Rows are points. Two turns around zero, p and q, are shown by what they do to some points. Write where each new point lands after one turn and then the other. Backwards means that the second turn is done in reverse. Each puzzle has new turns, and all numbers are rounded.

Turn p:
[  9,  -4, -10] -> [ 10,  -2, -10]
[-27, -17,  43] -> [-46, -18,  20]
[ 34,   2, -18] -> [ 36,  -9, -12]
[-21,  34,  -3] -> [-1, 34, 21]
[  5, -16, -12] -> [  2,  -6, -20]
Turn q:
[-18,  35,   4] -> [-26,  24,  18]
[ -2, -33,   6] -> [  9, -32,  -6]
[21,  8, -1] -> [17, 15,  0]
[-18,  26, -24] -> [-29,  24, -11]
[ 17, -37,  15] -> [ 30, -32,  -1]
Where do these land?
q, then p backwards: [ 48, -22,   5] -> [ 45,  14, -24]
p, then q backwards: [-32,  11, -18] -> [ -1,  33, -19]
q, then p: [ 2, 22,  9] -> [-1,  3, 24]
p, then q: [-18, -11,   4] -> [-21,  -4,  -1]

Turn p:
[-13, -32, -21,  44] -> [-10,   5,  24,  53]
[ -7,   7, -18,   6] -> [ -3,  10, -12,  14]
[-21, -14, -16,  27] -> [-18,   5,   7,  35]
[ 12, -14,  26, -30] -> [ 12, -31,   7, -28]
[ -4,  12,  24, -13] -> [-10,  -5,   0, -28]
[  9,  14,  -2, -27] -> [ 13,  -4, -21, -20]
[24, 26,  8, -6] -> [ 16,  19,  -4, -27]
Turn q:
[-21,  13, -18,   7] -> [-27,  -3,  10, -12]
[-12,  -5, -21, -15] -> [ -6, -16,  -4, -23]
[-16, -12,  20,  19] -> [ -8, -12,   5,  30]
[ 35,  21,  36, -26] -> [50, 28, 19,  2]
[ 14, -17, -17,  14] -> [ -8,   4, -30,   2]
Where do these land?
q, then p: [  4,  15,  15, -18] -> [ 11,   2,  11, -23]
p, then q backwards: [ 31, -48, -28,  -1] -> [  1, -25,  56, -18]
p, then q backwards: [-10,  35,   0,  -4] -> [ 17,   7, -30,  11]
p, then q: [ 1, 14, 14, 12] -> [ 5,  0, 22, -5]
p, then q: [-25, -15,  -1,  10] -> [-19, -15,   3,  19]

Turn p:
[ 9, -1,  7,  2,  2, 17,  4, -9] -> [ 10,  -5,   3,   3,   9,  10,  -5, -13]
[  8,  -5,   6,  15, -15,  -3,  19,  13] -> [ 14, -12,   4,   2,  -3,  11,  21,  13]
[  9,  24,  -8,  -2,   2, -17,   6,  -8] -> [  8,   9,  -4,   3, -14, -20,  13, -14]
[ -5,   8, -15, -16, -20,  15,  18,   6] -> [-18, -12,  -1, -12,  -1,  10,  24, -16]
[ 11, -11,  27,  -7, -16,   0,   9,  12] -> [ 11, -21,  23,  -8, -11,  13,   0,   8]
[ 16,  -9,   3,  24,  -5, -18, -11, -18] -> [ 28,  -8, -12,   4,   7, -20,  -8,  13]
[ -1, -12, -11, -19,  21,  11,  -7, -20] -> [-13,   9,   9,  -1,  25, -10, -17, -16]
[-18,  25,  -5,  -8, -10, -11, -11,  -7] -> [-17,  -1, -18,   2, -23, -14,  -2,  -9]
[-14, -11,  15,  -6,  13,   6,  11,  21] -> [-13,   6,  22,   9,  -3,  21,  -1,  12]
[-21,   7, -13,   5,  16,  -6, -18,   0] -> [-17,  21, -17,   8,  -1,  -8, -11,   6]
[  7, -16,  -7,  13,  12,   7, -20,  10] -> [  7,  16,  -7, -10,  16,   8, -13,  16]
Turn q:
[  7, -47, -26,   7,   1,   9,  -7,  14] -> [ -6,  -6, -29,  44,   8, -19,  -6,   3]
[-8, 21,  4,  9, -7, -1, -5, 13] -> [  6,   4,   8, -10, -14,  -2,  16,  13]
[  0,  20,   8,   5,  14,  13,  -1, -10] -> [ 5, 10, 20, -1, -1, 17,  9, -8]
[-14,  16,   3,  -9,  -2,  15,   2, -14] -> [-6,  5,  8, -9,  8, 24,  7,  7]
[-6, -5,  5, -8, 16,  7, 18,  3] -> [ -3, -13,  17,   6,  17,   0,  -1,  -1]
[ 15,  -1, -16,  -7,  -4, -48,   2,  -8] -> [  6,  16, -15, -25,   3, -29, -29,  -8]
[ 11, -17,  -1,  -9,  -3,  15,  -6,  13] -> [ 10, -17, -15,  18,   2,   3,   1,   0]
[ -7,   0,  12,   2,  -1,  -7, -11,  -2] -> [ -4,  -1,   4,  -3, -15,   4,  -8,   3]
[  2,  14,  11,  10, -13,  -3,   6,  -8] -> [ -7,   2,   2, -18,  -9,   3,  12,  -9]
Where do these land?
p, then q: [ 10,  20, -13,  -9,  -1,   8, -32,   5] -> [ 14,  18, -16, -16,  12,  20,  -9,  13]
q, then p backwards: [ -9, -17,  -6,   8,  20,   6,  -7,  27] -> [-12,  -7,  16,  13,   9, -24,  14, -13]
q, then p: [-18, -12,   8, -18,  -4, -16,  20, -22] -> [-31,  11,   5,   1,   1,  -1, -30,   5]
p, then q backwards: [ 11,   5,   7,  -8, -13,   4, -27,  15] -> [  0,  13,  14, -13, -15, -21, -12,  -8]
p, then q backwards: [ -9,   1,  -3,   6,   7, -18,   2,   0] -> [ -8,  -5, -11,  12,   2,  -2,  -5,  10]
p, then q: [  6,  -5,  23,   6, -12,  15,   4,   1] -> [  0, -13, -13,  20,  -3,  10,   3, -12]
q, then p backwards: [-17,   7, -20,  14,   9,  13,  -5, -17] -> [-12,  -1, -11,   3,  29,   3,   9,  17]
p, then q: [ 11, -19,   0,   4,   0,  -2,  21, -16] -> [ -1,  -9,  16,  11,  -1, -13, -10, -22]
q, then p backwards: [ -3,  12,  -6,   6, -11,  -8,  -6,  -4] -> [  3,   7, -10,  -1,   1,  -6,  -9,  14]
p, then q: [23, 14, 12,  9, 18, 12,  5,  4] -> [ 12,   7,  -3,  -6,  -3,  17,  15, -27]
q, then p: [ -6,  -5,  -1, -19, -12, -15,  25,   8] -> [-17,  16,  21,  -7,   7, -13,  -8,  13]

Turn p:
[-13,   1, -23,  -7,  10,  11, -12,  10,  -2,  11,  15] -> [  5,  19,   0, -19,   6,  -4, -18,  -5,  20,  -5,   0]
[  1,  -5,  12,  -6,  -3,  17,  25,   6,   6, -48,  32] -> [  8,  16,  11, -19,  -6,  -4,  22,  32, -33, -23,  24]
[-15,  13,  15,   3, -22,  16,  -6,  -3,   4,   9,  -1] -> [-14,  12,   1,  20,  -7,  16,  -7,  16,  11,  -5,   3]
[  9,  16,  16,  -1,   8, -10,  -4,   4,   7,  10,  -7] -> [ 1, -6,  3, 19, 15, -3,  2, -1,  3, 16,  8]
[  1,  38,   8,  -4,   2,  -9, -11,   5,   3, -29,  -7] -> [-19,   0,  16,  18,   9, -30,  15,   7,   5,  -5,  20]
[ -3, -10,   0,   1,   3,  14,  -9,   6,   5,   6, -11] -> [  4,   2,   8,   6,   2,   6, -18,  -6,  -2,  -8,  -7]
[  8, -10, -20,   5, -22, -18, -13,   1,  -7,   5,  10] -> [  6,  -1, -10,  -8, -22, -15,   3,   4,  14,   9, -23]
[-48,  -8,  -9,  -5,  -5, -33,  15,   9,  -2,   9,  -9] -> [-12, -34,   2, -25,  11,  19,   7,  12,  35,  -9, -11]
[  5,  -5,  10, -20,   6, -24, -14,   7,  -3,  11,  -5] -> [  8,  -6,  17,   3,  14,  -1,  11,  -7,  11,  21, -16]
[  4,  -4,  17,  12,  11,   9, -12,   7,   7,   1,   9] -> [ 15,   3,  13,   8,  -5,   3, -13,   2,  -5,   7,  15]
[ 12, -10,   7,   7,  -4,   8, -13,  -8, -13,   8,  -6] -> [ -2,   5,   4,   9, -16,   5,  -8, -12,  -9,  12,  -9]
[ 15,  -3,   8,   3,   3,  16,   6,  11,   6,   8, -10] -> [  6,   2,  -3,  12,  10,   3, -16,   2, -19,   3,  -3]
[  7,  -7,   3,   4,   2,  -6,  24,  -8, -16,  -2,  -2] -> [ -8, -11, -11, -12,  -2,   8,  10,  -3, -19,   8,   0]
[ 17,  -6, -46,   5,  11,   8,  22, -46,   6,   0,  -8] -> [  3,   1, -49, -11,  -8,  -5,  11, -42, -11, -25,  -1]
Turn q:
[ 13,  -4,  -1,   6,  -3,   0, -16,  -5,  -7,  12,  -4] -> [  6,  -3,   2, -10, -17,  10,   0,   2,  -8,  11,   1]
[-10,  12,  11, -14,  -3, -24, -16, -20,   0,  -6,  -9] -> [  5,  13,   7,  -5,  -9,  22,  -7,  -6,  23, -15, -16]
[  8, -20,  31,  16,  -1,  -9, -12, -35,  -3,  -5,   9] -> [ 17, -24,  14,  -5,  -1,  37,  -6, -23, -10, -12,   0]
[ -2, -26,  -3, -18,  -9,   6,  -1,  10,   1,  -3,   7] -> [-21, -16,   3, -12,   2,  -6,  -8,   2,   7,   0,  17]
[ -7,   3,  16,   3,  -2,   5,  28,  30, -13,  14,  16] -> [  3,  -7,  28,  23,  10, -32,   3,   5,  -3,   6,  10]
[  5,  27, -17,  -8, -16,  -2,  16,   5,  -1,  -9,  10] -> [  8,  13, -18,  14,  -6, -22,   6,  -8,  20,  -1,   8]
[-10,  12,   1,  18, -10,  13, -11,  -4,  -6, -10,  -3] -> [  4,  11,  -9,  19,  -6,  14,  -7,   6, -10,  -5,   9]
[  1, -10, -15,  -3,  14,  11, -12,  -3,   6,   5,  20] -> [-16,   6,  -5, -13,   5,  -1,  -4, -18, -14,  13,   7]
[  8,  -5,  18, -23,  -3,   4,   0,   2,  31,   4,  18] -> [  5,  -5,   6, -17,  29,  -1, -14, -11,  21,  13,  12]
[-17,  -1, -28,  -6,  -1, -12,   9,   9,  22,   7, -22] -> [-24,   2, -18,   3,   6,  -5,   9,  18,  18,  11, -25]
[30,  7, 18, 15, 11,  2, 16, 14, -1, -9, -3] -> [ 35, -12,  -1,  -3,   9, -19,   1,   7, -15,  -6,  -2]
[ -2, -17,   1,  25,  27,  -5, -12,   7, -10,   0,  -8] -> [ -6,  -7,   6,  -4,  -4,   4,  -7,   6, -36,  -4, -21]
[-17,  21, -33, -10,  -2,   9,  10, -10, -17,   0, -31] -> [-16,  28, -17,   8, -16,   0,  34,  20,   8, -11,  -4]
Where do these land?
q, then p backwards: [-11, -13, -19,   2,   2,   9,  13,   1,   3,  10,  -8] -> [  3,  16,   7,  -6, -12, -12,  15,  -4, -12,  -5,  -7]
p, then q backwards: [ 18,  25, -10,  35, -17, -10,   5,  26, -40,  32,  12] -> [  8, -11, -41,   1, -19,   1, -29,  43,  29,  18,   1]
q, then p: [ -6, -11,  -7,  10,   4,  -9, -13,  16,   7,  -5,  -2] -> [ -8,  -5,  15,  -1,  -4,  -2, -12,  -8,  14,  -1, -14]
q, then p backwards: [  8,   2,  13,   7,   3,   3,   3,  -3,   7,  -9, -15] -> [ -2, -11,   1,  -4,  -1,   0,  12,   8,  17,   2,   3]
q, then p: [-25,   5,  20,   1,  12,   5,   1,   6,  -5,  -2,  -1] -> [-9, -6, 20,  6,  0, -3, -6,  2, -7,  6, 24]
p, then q: [ -5,   0,   1, -20, -12,  19, -23,  -7,  10, -16,  -3] -> [ 28,   7,  -8,  20,   8,   5,  -8,   6,   3, -20,  -5]
p, then q backwards: [ -2,  15,   6, -13, -23, -10,   4, -23,  12, -20,   0] -> [-14,   6, -15,  -1,  -5,   6,  29, -13, -19,   0, -17]
p, then q: [-11, -27,  12,  16,  18,  21,   4, -17, -32,  -5,  13] -> [ -2,  13,  16,  -1, -11,  15,   4,  -8,  15,  -4,  49]
p, then q backwards: [  9,   0,  -6, -12,  10,  12,   9,   9,   8,  -6,   1] -> [  2,   7,   7,   1,  19,  11,   3,   4,   4, -11,   2]
p, then q: [  3,   8,  -2, -12,  11, -13,   1, -21,  -6,  -8, -18] -> [ -7,  -9,   2,   9,  11,  11,  22, -13,   0, -14,  -8]
p, then q: [  2,  -6, -15, -17,  10,  -8,   6,  -1,  10,  -9,  12] -> [  9,   0,  -6, -16,   6, -15,  11,  -7,  10, -12,  -6]
p, then q backwards: [ 17,  -2,   7,  10, -26, -19,  -3,  43, -16,  44,   4] -> [  4,   1,  -7,  18, -12, -17, -19,  37,  42,  29, -20]
p, then q: [  5,  12,  -3,  -5,   6,  -1,  -7, -20,  18,   9,   4] -> [ 11,  -1, -20,   6,   6,   1,  10, -17,  -5,   7,  -6]
q, then p: [ -2,  -8,   4,  -2,   1,   3,   1,  -7,  22, -12,   1] -> [ 10,   6,   5,  -8,   6,  -2,  -6, -18,   0, -12,   5]
